Each row is a point. To make a cloud, some directions were put in groups of two or more. Within a group, all points are equally far from the middle, so they leave a hole (a ring in 2 directions, a hollow ball in 3). The other directions are filled evenly. Then the cloud was stretched, turned, moved and blurred a little. Count the holes, and give their numbers of directions, smallest first.

Cloud (22 x 3)
[[  2 -33 -41]
 [  7  36  20]
 [-23 -43  11]
 [ 13 -49  -6]
 [ 47   9 -24]
 [ 17 -44   9]
 [ 14  23  32]
 [-36 -37   9]
 [-42 -18 -35]
 [  1 -50  -6]
 [ 20  -8  37]
 [ 17   0 -49]
 [ 13 -31 -40]
 [ -1  35 -36]
 [-28  37   3]
 [-32  10  29]
 [ 48 -21  -6]
 [-13  -7 -52]
 [-51 -20   5]
 [-25 -14 -47]
 [ -8  33  24]
 [-40 -37  -1]]
Holes: 1 (3)

Cloud (30 x 4)
[[-49   5  -4 -37]
 [ 36 -13   3 -31]
 [-12  31   1 -41]
 [-56  21   7  10]
 [ -9 -30  19  33]
 [ 13  15  25 -31]
 [-43  22   9 -29]
 [  4 -26 -46 -42]
 [ 37 -28 -25 -26]
 [-64  -2   0  -5]
 [ -8  -3 -65  -9]
 [-30  30 -22  29]
 [-11   8 -48 -46]
 [-15 -37   3  32]
 [  5  34 -48 -16]
 [ 10  37 -43  -8]
 [ -6  29 -28 -44]
 [  2  17  13  42]
 [-59  17   7   5]
 [-27  12 -49  16]
 [ 37 -24 -32   7]
 [-11  12  45  -1]
 [  8  36 -39 -27]
 [  1 -15 -62 -17]
 [-18  27 -43  17]
 [ -2 -16  43  -5]
 [ -6  16 -56 -36]
 [-18   1 -59   8]
 [-30  12 -46  19]
 [ 12  36 -28  17]]
Holes: 2 (2, 2)

Cloud (47 x 6)
[[ 13   8 -21 -44  25 -37]
 [-37   1  -5 -25  -8 -49]
 [ -4  -3  10 -54  -8 -13]
 [ 17  37 -19  10  40  36]
 [-31  33   2  -9   2 -61]
 [ -5  13  51  -4 -44 -50]
 [  8  56 -11   0  60 -12]
 [ 56  -3 -42  10  35 -23]
 [ 16  38  21 -37   6 -50]
 [-29  -4  -7 -10  53 -37]
 [-22 -17  30   0  48 -34]
 [ 20  23  25  35  16 -52]
 [ 18 -13 -47   4  -1 -34]
 [ 16  20 -27 -17  -3  23]
 [ 13  29 -25  -7  70   1]
 [ 11  49 -10  12  30  33]
 [-17  24  13  41 -21   6]
 [ 15  58 -23  22  46 -21]
 [-20 -16  42  19 -28  -8]
 [ -1 -11  38 -15  44   9]
 [ 26 -33   8 -16 -11 -49]
 [ -6 -12 -26   7 -24  -1]
 [ 18  32  32  44  27 -11]
 [ -1 -12  27   5 -18 -67]
 [-12 -17  41 -24  13  12]
 [  7   2 -49  -1  55 -21]
 [-35  49  37 -16 -16  -6]
 [ -9   2 -37  34  46 -21]
 [-45  13  68   1 -18 -13]
 [ 43 -15   9   4  47 -19]
 [-11  -5 -27 -35  14 -40]
 [ 14   3 -49   8  58 -12]
 [ 20  35  36 -12  24 -55]
 [-26  23 -10  51  33   0]
 [ 16 -24  -1  14  -8 -56]
 [-23   1 -26  -5  57 -28]
 [ 12   3 -50 -15  38 -30]
 [ 13   1  35 -47 -15  -8]
 [ 42  23 -40  16  60   3]
 [-16 -28  33 -29 -28 -36]
 [ 18  28  50  10 -25   2]
 [-18 -20  38  -6  41   0]
 [ 17 -22   4  10  -5  22]
 [  8  23 -12 -21  69 -10]
 [  4  55 -19  -5   8 -46]
 [ 58  27 -43  -3  15 -26]
 [ 17  33 -27   9  60  25]]
Holes: 3 (2, 2, 2)

Cloud (46 x 6)
[[  4  -9  14 -40  21  34]
 [ 33  -9  23  12 -35 -26]
 [-36 -23 -15 -30  17   3]
 [-18 -26 -12  -3 -13  28]
 [  8  26  50   3 -13 -44]
 [ 29 -12 -28  41  32 -24]
 [ 16  55 -16   8  58 -24]
 [ -5  48 -26 -17  37  23]
 [-17  65  36  -5   1  23]
 [ 37   6  15  47  40  24]
 [ 24  50   9  -5  52  29]
 [-46  38   8 -31  17 -15]
 [ 20  73  15   4   6 -10]
 [ 22   5 -33 -22   9 -39]
 [ 62  19   6  32  12 -20]
 [ 27 -20 -18  -7  64  -9]
 [ 12   0  71   6  21  -1]
 [ 37 -18  17  -4  46  21]
 [ 23   2 -18  16  70  18]
 [-61  14   6  11   0 -15]
 [ -1  44 -31 -10 -11  10]
 [-41  36  38  13   7  38]
 [ 43   2  17   9 -37 -16]
 [-23  35 -44   7  21   6]
 [-23  45  16  38 -20 -26]
 [ 22  17 -25  46  56 -22]
 [-11  46  12  -4  78 -10]
 [ 41  -3  13  17 -35 -18]
 [ 20  -9  38   8  47 -45]
 [-40  27  48 -15   4  27]
 [-14  -3 -38 -23   3  17]
 [  6 -20  -2  15 -38 -25]
 [-24  47 -30  19   1 -10]
 [-26  61   3  -3   6 -29]
 [ 36  40  11   9  60  21]
 [ 50  25   1  43  40 -20]
 [-31  47  33   2  22  43]
 [ 26 -12  -9 -16  60  18]
 [ -5  -9  17   4  66 -44]
 [  4  11  48 -41  -6  11]
 [  9 -12 -10  59  16  18]
 [ 21  49   7 -12   4  38]
 [ -3   1  -6 -19 -22  38]
 [ 38  -7 -26  23  18 -41]
 [ 43  18  25   3  -4  36]
 [-18 -25  50  21  32   7]]
Holes: 2 (2, 4)
